Rows are points. The points of each table are mixes of a few directions, plus a little noise. How many directions does each table use, and how many do they share? Where both have some left over, give the other angles between the two spaces (their principal angles), to ten degrees, smallest first.
In the rows, 128 means zero.

First (7 x 3):
[[137 123 123]
 [150 114 107]
 [ 91 155 161]
 [ 97 151 156]
 [160 107 101]
 [207  72  53]
 [ 56 177 194]]
Second (6 x 3):
[[ 73 166 179]
 [108 142 147]
 [ 72 166 179]
 [167 101  93]
 [196  81  66]
 [153 111 105]]
Directions: first 1, second 1, shared 1

First (9 x 8):
[[126 123 105 143 136 127 123 113]
 [131 130 162 110 151 113 146 131]
 [123 137 113 131 150 119 156 117]
 [139 123 130 134 142 126  99 121]
 [121 129 121 125 104 138 139 140]
 [122 135  96 141 149 120 152 111]
 [109 119  92 150 139 122 157 102]
 [145 159  92 129 121 140 125 138]
 [144  93 237  89  59 146  56 182]]
Second (10 x 8):
[[126 136 125 132 129 138 125 146]
 [125 140 124 133 129 142 124 151]
 [129 121 129 125 127 121 131 114]
 [122 159 120 141 134 163 118 186]
 [134 103 134 118 124 100 137  80]
 [116 190 112 154 140 201 105 249]
 [135  93 138 113 121  87 141  60]
 [130 120 130 125 127 117 131 111]
 [131 112 132 121 126 110 134  97]
 [132 105 133 119 124 101 136  85]]
Directions: first 4, second 1, shared 0; angles 50

First (11 x 14):
[[102 172  93 120  87  91 113 186 133 109 194 149 165  72]
 [119 127 133 103 107 119 123 154 121 128 143 148 155 119]
 [133 167  81 112 214 138 161  79 125 183  87 123 131 119]
 [110 144 127 135  89 109  96 180 147 150 173 123 114  84]
 [116  87 162 132  86 130 122 145 139 135 134 114 107 133]
 [176 149 112 170 217 121 165  65 111 141  66 142  99 183]
 [140 132 119 150 151 149 126  90 133 101 114 103 115 138]
 [126  93 178 114  69 122  99 182 120 114 154 150 141 140]
 [121  88 163 114  90 145 115 140 130 118 132 119 132 136]
 [126 129  88 142 176 122 201  60 124 126  82 114 121 150]
 [139 119 152 118 122 162  89 128 126 105 130 121 136 136]]
Second (9 x 14):
[[124 123 128 109 181 124 168 145  99 139 124 143 124  98]
 [126 104 153 117 104 133 119 138 128 131 126 131 133 141]
 [122 123 128 127 163 129 153 140 110 118 134 128 116  98]
 [125 140 113 117 190 122 169 137 102 137 125 141 122  94]
 [117  93 155 144 126 144 134 153 117  81 154 107 100  96]
 [131 151 105 181  90 134  89 103 163  80 150  91 111 133]
 [154 173 104 111  26 109  48  67 192 207  82 149 194 249]
 [132 162  96 140 150 119 132 110 134 132 126 127 129 123]
 [120  83 171 106 123 138 140 158 108 127 130 135 124 120]]
Directions: first 6, second 3, shared 2; angles 80

First (11 x 24):
[[101  48  39  82 102  90 138 121  88 105  77 146 141 171 108 156 148  65
  140  97 109 146 156  82]
 [129 111 152 122 119 143 158 145 126 122 132 136  92  97 110 138 124 180
  154 154 138 104  93 148]
 [159  89 127 143 136 154 171 164 134 122 133 119  90 126 115 151 141 162
  129 136 155  95 101 138]
 [177 117 156 142 166 179 142 158 127  99 128 162 140 134  77 146 158 118
  137 120 132  91 112 161]
 [ 85 116 162  86 122 102 127 149  94 119 146 162 143 105 145  94  98 173
  163 156 103 155  82 167]
 [105 159 149 109 140  81  71  71 142 124 160  35  70 101 136  67  53 158
  137 114 137 177 157 129]
 [113 236 150 146 153 100  31  63 152 150 151  93 187 142 170  69  97  66
   87  97 105 188 194 117]
 [160  81  93 143 155 139 149 175 116 120 129 141 160 182 139 142 160  90
   99 104 134 125 125 127]
 [114 236 121 191  77 145 121  98 174 207 112 157 190 126 202 158 168  95
   68 156 123 113 158  77]
 [134  92 115 113 131 123 136 125 123 109 122 104  89 125 100 133 119 138
  144 119 139 124 130 125]
 [131 122 144 130 108 153 162 139 131 129 116 154 106  99 106 156 143 163
  149 156 134  91 101 136]]
Second (10 x 24):
[[ 93 166 128 105  88 120 104  71 127 132  92 153 137  98  98 139 130 107
  152 136 106 125 157 104]
 [160 127 139 172 149 147 158 174 153 155 167  93 107 139 175 126 127 168
   90 138 162 114 104 142]
 [165 139 189 161 144 174 164 162 157 131 161 110  73  85 117 135 124 212
  137 163 162  82  81 171]
 [151 131 138 134 186 131  95 158 111 112 153 150 201 178 139  99 135  73
  103  92 111 155 135 157]
 [ 99  64 102  58 115 103 125 107  83  77  89 150 108 121  58 134 117 114
  189 113 103 137 133 126]
 [142  83 102 132 146 118 146 164 118 124 146 105 119 160 153 122 125 132
  110 116 142 141 118 130]
 [147 118 160 133 135 153 153 146 135 119 141 120  84 100 107 133 122 181
  148 146 146 100  97 154]
 [ 89 172  62 126 112  79  65  84 118 156 104 149 237 193 186 114 144   7
   77  88  84 193 201  70]
 [124 214 175 146 113 155 102  89 154 147 122 153 147  88 115 132 133 127
  133 149 118 108 141 131]
 [107  66  79 108  91 101 165 127 120 131 111  96  66 121 131 151 117 161
  142 137 148 126 121  99]]
Directions: first 6, second 4, shared 4

First (10 x 32):
[[123  97 166 114 114 170  98 108 176 127 132  82 123 116 138 124 122 103
  114 151 153 107 159  60 163 114  82  83 115  97 138 122]
 [ 88 119  99 177 116 147 181 109 107 174  84 112 132 152 123 107 202 138
  137 155  92 131 109 179  97 135 170 171 100 150  17  63]
 [127  96 164 119 119 149  89 121 178 108 133  85 102 117 147 114 117 106
  111 146 158 121 167  68 154 116  83  80 114  89 145 117]
 [119 168 183  27 152 135 130 159 145 133 108 155 154  98  84 112 106 134
  131 110 184  67 129  72 175 124 128 131 176 110 181 212]
 [152 138 162  76 138 126  89 142 153 100 155 138 132 104 125 143  71 119
  121 109 167 113 146  70 165 126  93  93 155 105 219 189]
 [124 101  75 209  86 170 168  63  95 183 128  99 160 168 133 165 175 120
  142 155  66 155  99 182  98 126 136 149  86 171  32  60]
 [ 91 169  81 160 161  54 191 189  68 128  78 190  99 142 115  70 186 177
  139 111  92 145  88 239  61 151 232 212 135 160  47  91]
 [198 136  92 153 133  76  78 132 111  71 210 164 120 129 157 189  44 127
  124  84 115 182 124 150 117 134  96 100 145 142 235 164]
 [108 156  87 149 132 114 191 134  72 167  97 163 151 148 102 122 176 154
  148 121  89 131  83 202  95 139 192 197 131 169  57 113]
 [151  99 169 106 124 143  65 121 181  88 160  96 104 107 150 137  80 103
  107 132 165 128 171  53 162 117  63  64 129  87 201 148]]
Second (8 x 32):
[[ 98 139 142 118 173  81  74 183 154  73 115 111  47 117 156 105 111 118
  106 118 156 124 169 119 122 145 123 113 138  89 154 120]
 [198  99  60 219  71 151 142  47  85 152 202 137 188 161 144 214 105 124
  145 126  59 197  91 181 100 120 104 120  95 186 128 105]
 [116 125  38 240 122 125 125  90  78 151 141  92 106 185 161 206 145 106
  135 136  52 176 112 219  75 150 131 152  92 171  55  55]
 [127 131 154  82  99 184 199  99 119 196  99 150 212 122  75 106 166 148
  150 144 132  87  92 107 156 109 152 155 133 149  89 156]
 [178 118 216  27 124 118 109 160 186  77 152 173 149  66 110  61  75 150
  115 108 205 105 149  31 179 100 102  80 162  83 249 212]
 [ 77 143  90 172 153 117 123 139 107 139  95  94  81 158 144 148 159 113
  127 137 101 129 133 177 100 151 146 157 116 134  59  78]
 [ 75 149 157  82 153 133 145 161 138 146  69 120 113 120 106  85 164 132
  128 138 154  79 133 112 141 132 155 153 141 110  90 133]
 [157 122 166  86 129 113 106 148 158  91 149 148 127  98 130 101  92 136
  119 115 166 125 144  81 150 118 110  97 143 103 198 167]]
Directions: first 4, second 3, shared 2; angles 40

First (10 x 32):
[[ 92 138 117 126 137 134 124 147 149 156 130 117 156 132 149 144 123 110
  150 132 111 118 127 106 133 114 171  99 160 102 120 119]
 [ 57 152 105 141 124 160 135 170 144 177 116 118 156 131 162 140 186  53
  129 172 114  82 142 144 124  85 166  85 207  55 116 105]
 [204 103 168 159  86 121 137 117  59  79  87 163  59 114  79  62 175 106
   53 142 185 133 143 200 124 158  11 204  65 152 146 140]
 [101 149  84 104 144 155 155  85 148 118 176 117 116 134 141 164 171 170
  125 151 112 103 132 170  96  87 124 106 166 136 129 127]
 [161 115 140 115 138 105 118 109 131 109 139 128 127 129 114 130  72 177
  145  92 126 160 114  95 136 156 131 142  86 170 131 140]
 [ 53 150 104 118 151 137 116 167 177 186 137 103 193 138 174 168 104  99
  184 128  87 113 122  68 140 102 229  63 194  78 110 110]
 [145 110 164 141 124  98  98 167 124 144  94 131 155 126 123 108  63 104
  152  94 131 158 117  64 162 168 158 136  95 125 123 129]
 [162 102 172 133 131  83  90 160 128 136  99 130 160 127 117 111  24 131
  166  71 127 178 109  36 170 185 167 142  71 147 124 135]
 [188 113 136 121 122 119 140  77 101  74 143 142  78 124  94 113 132 187
   97 117 151 147 126 167 113 147  57 174  73 186 143 147]
 [116 147  89 121 122 168 169  80 118 102 161 131  80 127 126 139 229 144
   79 180 137  85 146 229  83  79  66 130 164 129 137 128]]
Second (11 x 32):
[[158 123 132 135 104 147 162 100  83  90 115 146  62 112 105  94 210 114
   66 167 165 110 152 214 114 125  43 167 115 138 143 135]
 [155 138 113  92 121 150 178  60 107  83 129 120  54  79 124 108 150 159
  126 152 135 149 162 140 148 170 108 140 121 188 142 144]
 [161  94 124  33 182 115 199  30 124  48 180 105  68 110 115 146 106 249
  144  91 139 173 136 123 158 158 142 139  61 221 147 166]
 [115 172 106 168 100 142  85 147 153 168 121 129 157 122 143 134 100 106
  153 144  96 123 124  94 110 132 141 108 176 118 115 109]
 [ 90 122 146 175 130 106  67 217 154 190 116 136 217 177 139 146  99  74
  139 106 116 105  93 100 113  87 163 108 148  51 109 105]
 [144  91 141  54 165 121 199  75 106  73 136 111  73 101 123 118 135 171
  131 113 152 158 150 126 178 162 148 138  79 175 145 157]
 [ 86 137 141 155 118 126  96 202 143 190  83 122 181 125 155 120 101  43
  160 131 112 123 130  66 157 136 195  96 167  68 112 108]
 [113 118 140 131 134 120 122 158 129 145 115 127 149 136 134 126 123 100
  132 121 131 124 124 114 141 123 151 121 128 100 124 124]
 [161 144 120 151  84 161 153  94  82  95 110 149  54 101 106  88 217 105
   64 184 158 105 158 219 103 130  27 167 135 143 142 130]
 [113 134 125 152 132 115  84 159 156 158 144 132 182 161 132 153  93 133
  143 107 109 120  99 109 103 102 143 115 139 105 117 117]
 [110 137 121 163 138 106  62 167 173 168 162 133 209 183 131 173  72 153
  150  92  97 117  78 103  83  85 146 110 140 101 112 113]]
Directions: first 3, second 4, shared 2; angles 70

First (8 x 32):
[[108  92 132 150 148 151 126  89 101 169 160 133 142 105 154  98 140 105
  132 113 117 123 136 132 117 154 119  91 137 127  91 122]
 [131 111 135 138 129 131 137 162 125 134 154 154 112 122 113 128 119 122
  122 117 130 123 114 138 132 150 120 124 157 116 136 127]
 [153 158 141 130 116 107 140 181 157  83 103 125 117 157  87 155 115 123
  118 136 140 129 120 126 138 106 138 188 127 120 170 133]
 [155 130 177 188 142 121 160 194 153  92 131 136 128 158  64 140 117  59
  104 118 137 123 120 132 134 126 136 215 153 102 169 129]
 [118 135 109 103 123 129 114  93 120 137 118 116 134 120 155 124 136 154
  138 136 124 132 136 123 124 121 128 101 108 141 111 128]
 [133 183  64  21  76  98  96 128 143 101  75 118  97 131 158 166 119 249
  149 163 134 141 119 123 144  90 131  90  90 157 145 135]
 [131 105 182 211 166 142 153 122 129 128 142 117 163 139  97 107 139  30
  109 111 124 121 143 125 116 134 134 187 138 109 124 124]
 [ 95 109  84  79 122 144  99  56  94 179 141 127 129  91 196 105 142 185
  151 130 115 131 136 128 119 144 116  30 112 151  78 124]]
Second (11 x 32):
[[145 148 150 127 137 155 199 216 133 155 121 121 180 167 126 199 133 147
   59 125 164 154 125 106  87  34 141 206 141  81 223 113]
 [132 132 139 125 135 147 152 153 123 139 130 128 149 139 137 150 129 140
   97 124 145 132 128 117 118  96 136 147 130 115 158 115]
 [132 135 128 130 124 123 138 144 137 132 122 124 131 136 116 140 128 123
  126 131 129 136 127 128 117 113 127 148 134 117 144 134]
 [126 136 108 137 107  86 111 119 153 119 114 119 101 122  90 116 125  94
  173 138 102 139 124 146 121 150 113 137 136 125 111 161]
 [125 127 116 131 117 106 109 111 138 119 123 125 107 119 113 112 126 110
  157 134 112 129 127 139 131 151 119 121 130 134 106 144]
 [128 120 139 122 142 157 133 122 108 132 138 136 144 126 156 127 128 150
  105 120 144 116 131 117 140 125 138 111 120 135 128 106]
 [137 146 135 130 123 125 166 181 143 143 119 119 148 150 110 170 131 125
  102 129 140 150 124 120  97  75 131 182 139  96 183 133]
 [110 114  90 136 102  66  41  34 144  92 124 128  55  85  99  47 122  83
  235 140  71 112 127 165 164 241 102  58 125 173  18 170]
 [112  92 132 114 153 167  74  40  80 111 156 151 114  92 191  67 126 161
  136 116 130  79 135 125 187 203 139  25 102 185  46  91]
 [134 137 138 127 132 142 158 165 130 140 126 125 151 146 129 157 131 136
   98 126 144 138 128 118 110  88 133 160 131 109 168 121]
 [128 123 130 124 133 137 125 122 120 127 133 131 130 126 138 125 128 135
  123 126 131 121 130 127 136 132 130 118 125 134 123 121]]
Directions: first 3, second 2, shared 0; angles 40, 90

First (10 x 32):
[[142 108 128 152 123 138 123 125 158 126 124 160 125 151  99 129 119  84
  117  95 101 130 125 116  98 111 119 131 137 105 176 118]
 [163 102 186 124 111  81 130 112 197 148  91 184 171 171 131 115 113  82
  105  71 146  86 155 105 130  99  99 141 163 140 198  78]
 [111 155 128  94 136 112 138 131  87 128 132  82 133  96 169 128 138 188
  142 174 169 127 132 145 171 152 144 122 114 161  61 143]
 [186  86 114 143 138  70 198  96 159  43  85  82 150 139 151 180  63  97
  102 129 187 177 109 159 141 134 190 114 101 140 129 154]
 [151  97 106 168 128 141 139 121 157  96 123 142 116 149  93 147 103  74
  113 100 100 157 110 127  89 115 141 125 123  95 173 137]
 [115 130 104 148 130 165 113 138 117 129 148 135 103 125 100 128 137 118
  134 127  90 142 116 124 101 127 125 126 123 102 135 139]
 [ 59 182 122 109 126 195  64 164  68 201 182 144  94  98 113  84 196 183
  163 155  74  96 137 110 123 137  83 136 138 119  91 124]
 [107 155 170  89 120 113 105 136 119 180 129 143 149 122 154  96 158 167
  138 133 146  79 156 115 161 128  95 138 150 158 111  99]
 [ 74 175 148  97 121 163  74 155  90 204 162 152 119 109 130  82 187 179
  154 144 101  80 150 107 139 131  79 139 149 136 102 107]
 [171  92  75 156 147 103 197 103 129  26 105  58 121 120 138 190  66 107
  111 152 166 207  90 170 128 146 207 106  81 124 104 183]]
Second (8 x 32):
[[ 61 190  79  97 147 179 108 157  20 142 182  55  84  58 152 121 175 232
  170 219 124 148 114 152 158 173 144 117  94 141   7 176]
 [ 87 166  99 110 139 159 115 146  61 136 161  83 103  86 143 125 156 191
  153 183 126 140 119 143 146 155 138 121 108 135  54 157]
 [105 150 111 117 134 145 121 138  90 133 148 102 113 103 136 126 144 165
  144 160 127 134 123 136 138 144 134 125 115 133  86 146]
 [179  80 164 152 115  90 143 107 210 117  88 183 160 180 111 133  93  50
   97  60 129 114 138 109 107  95 115 136 153 119 220  92]
 [137 121 134 132 126 122 131 125 142 126 121 136 134 137 124 129 122 114
  122 117 129 126 130 126 125 121 126 129 132 127 144 121]
 [134 121 133 131 126 123 130 125 139 127 123 135 133 134 126 129 124 118
  124 119 128 126 129 126 126 124 127 129 132 127 140 123]
 [192  68 174 157 111  80 147 102 231 116  77 196 168 194 106 134  84  29
   88  41 131 109 142 105 100  85 112 138 161 116 243  82]
 [130 126 130 129 126 126 128 127 131 127 126 130 129 130 127 129 126 125
  127 125 128 127 129 128 127 127 127 128 129 127 133 127]]
Directions: first 3, second 1, shared 1

First (9 x 32):
[[151 130 129 117 155 115 157 110 104 134 154 170 143 113 139 113 137 122
  163 138 109 118 117 121 122  88 144 109 137 164 172 113]
 [ 83 132  79 109  99 133 143 134  78 109 148 124 127 147 128 120 129 142
  153 119 161 157 100 120 110 104 123  79 122  76  99 114]
 [ 98 165 133 166 138 131  94 134 190 136  53  94  70 108  95 151 114 141
   78 162 121  85 151 107 119 160 135 151 130 109 148 165]
 [ 96 127 116 125  94 138 128 137 138 110 123 108 146 156 126 106 124 144
  100 131 156 139 150 138 130 133 116 115 116  97 105 131]
 [136 162 133 159 140 100 140 133 144 142  94 116  47  83  90 185 149 105
  152 118  97  87  87  87  89 132 121 107 157 125 150 131]
 [201  80 189 134 153 143  71 138 165 160 130 114 148 123 145 162 120 100
  102  91 102 146 141 168 183 206 119 234 121 175  87 146]
 [129 119 112 109 182 155  89 106  85 134 139 159 141 124 170 115  85 146
  143 167 130 156 132 135 155 114 176 172 113 150 147 135]
 [172 107 164 123  81 109 181 129 128  93 171 125 171 155 152 107 145 102
  138 103 129 141 150 148 117 104  97  99 142 163 114  85]
 [ 87 130  95 111 110 128 150 131 120 133 139 142 158 144 108  93 148 149
  124 124 147 124 123 129 127 112 121  85 115  93 131 134]]
Second (9 x 32):
[[111 113 111 136 108 135 131 135 131 145 125 136 156 134  97 119 147 132
  123  88 129 120 102 133 142 131 115 119 124 101 116 124]
 [138 124 139 118 132 119 141 123 142 141 139 144 152 129 125 112 143 129
  125 130 121 117 141 135 134 125 125 123 125 145 144 132]
 [177 155 174 100 177 105 135 110 140 104 148 131  91 113 188 129 101 122
  136 207 121 135 193 124 102 123 150 143 134 202 169 138]
 [ 93 108  97 148  92 144 124 142 121 146 113 127 159 140  84 124 154 131
  121  69 134 120  81 133 148 133 109 114 124  77  98 123]
 [ 98 113 101 145  99 144 122 140 118 141 114 123 148 134  93 129 142 132
  124  80 133 126  88 131 144 132 115 118 123  85 100 124]
 [210 162 202  77 203  89 154  98 161 108 170 153 103 109 210 111 109 120
  131 242 111 124 237 131  97 116 158 145 131 249 203 146]
 [ 90 110  92 152  91 148 117 143 117 141 108 118 143 137  83 133 140 135
  126  69 134 130  73 129 147 133 113 119 126  68  94 120]
 [ 91 132  92 154 104 150  90 138  90 106  95  88  76 129 126 175  94 131
  140 113 148 157  88 109 116 133 133 135 136  75  81 112]
 [147 136 144 118 145 121 134 121 135 123 138 132 122 123 145 124 124 126
  129 154 124 128 151 129 120 128 134 131 130 154 145 131]]
Directions: first 6, second 2, shared 1; angles 30

First (10 x 32):
[[100  83 173 125 105  89  91 124  51  63 166 210 197 107  97 148 249 107
   87 163  99  87 144  61 134 172  78  99 114 108 133 170]
 [108  92 150 144 108 129 119 125 115 107 140 172 127 126  85 145 174 123
  101 133 113 146 101  87 131 127 127 138 106 128 128 128]
 [137 159 124 114 143 119 127 137 123 137 125 119 151 117 155 127 131 133
  145 130 138 110 148 141 121 129 122 115 140 127 121 134]
 [131 159 124 136 142 141 134 152 149 166 119 123 120 117 126 144 126 148
  142 116 141 152 109 132 115  91 155 139 122 146 107 106]
 [144  93 103 137 120 143 144 104 154 123 121  74  67 168 126  92  31  98
  120 121 123 130 127 164 147 140 138 134 137 130 160 118]
 [115  92 117  92 101 127 140  57 124  76 116 122 127 149 161  91 114 132
  131 132 118 119 152 139 153 189  78 140 137  85 152 172]
 [120 126 121 139 120 155 144 120 167 151 109 124  89 135 113 134 109 152
  134 108 133 177  92 127 126 103 155 162 114 136 119 106]
 [121  99 130 122 112 120 124 106 113  96 134 136 130 137 125 116 131 115
  116 136 117 116 137 122 140 158 105 125 128 114 143 148]
 [153 200 125 133 170 119 121 191 128 182 131 107 156 102 148 149 126 133
  151 127 152 110 141 149 101  83 154 103 143 157 102 103]
 [150 179 112 133 158 136 136 165 153 177 119  91 119 120 146 133  90 134
  153 117 149 132 129 159 112  90 160 123 139 151 113  99]]
Second (8 x 32):
[[127 131 106 112 123 153 154  92 172 138  99  99  94 145 152 110  78 155
  150 107 138 160 118 157 135 129 135 160 129 118 130 128]
 [146 127 143 135 143  89  98 166  71 108 166 134 171 118 124 129 152  78
  107 157 117  56 168 122 125 146 107  68 142 135 142 139]
 [131 134 118 144 131 153 144 136 166 160 115 110  86 137 115 131  91 139
  136 109 136 168  96 137 123  94 163 150 119 145 122  98]
 [123 119 133  98 121 105 118 102  94  90 133 143 170 122 156 115 160 123
  129 144 121  91 164 126 136 174  83 111 140 101 137 168]
 [ 98 125 134 132 109 161 146 107 167 146 103 163 104 122 108 150 159 182
  134 104 134 204  74 100 123 101 151 183  98 126 103 114]
 [161 131 146 152 154  82  87 199  62 119 177 123 167 118 110 134 138  52
   97 163 116  39 174 126 121 133 122  51 148 154 144 125]
 [134 133 120 142 134 143 136 138 149 151 122 114 100 136 117 130 100 129
  131 118 133 149 110 137 125 104 153 139 124 142 125 105]
 [105 123 126 104 111 140 141  83 141 113 108 146 133 128 147 122 150 165
  141 119 130 155 120 120 133 147 110 159 122 102 120 148]]
Directions: first 4, second 3, shared 3
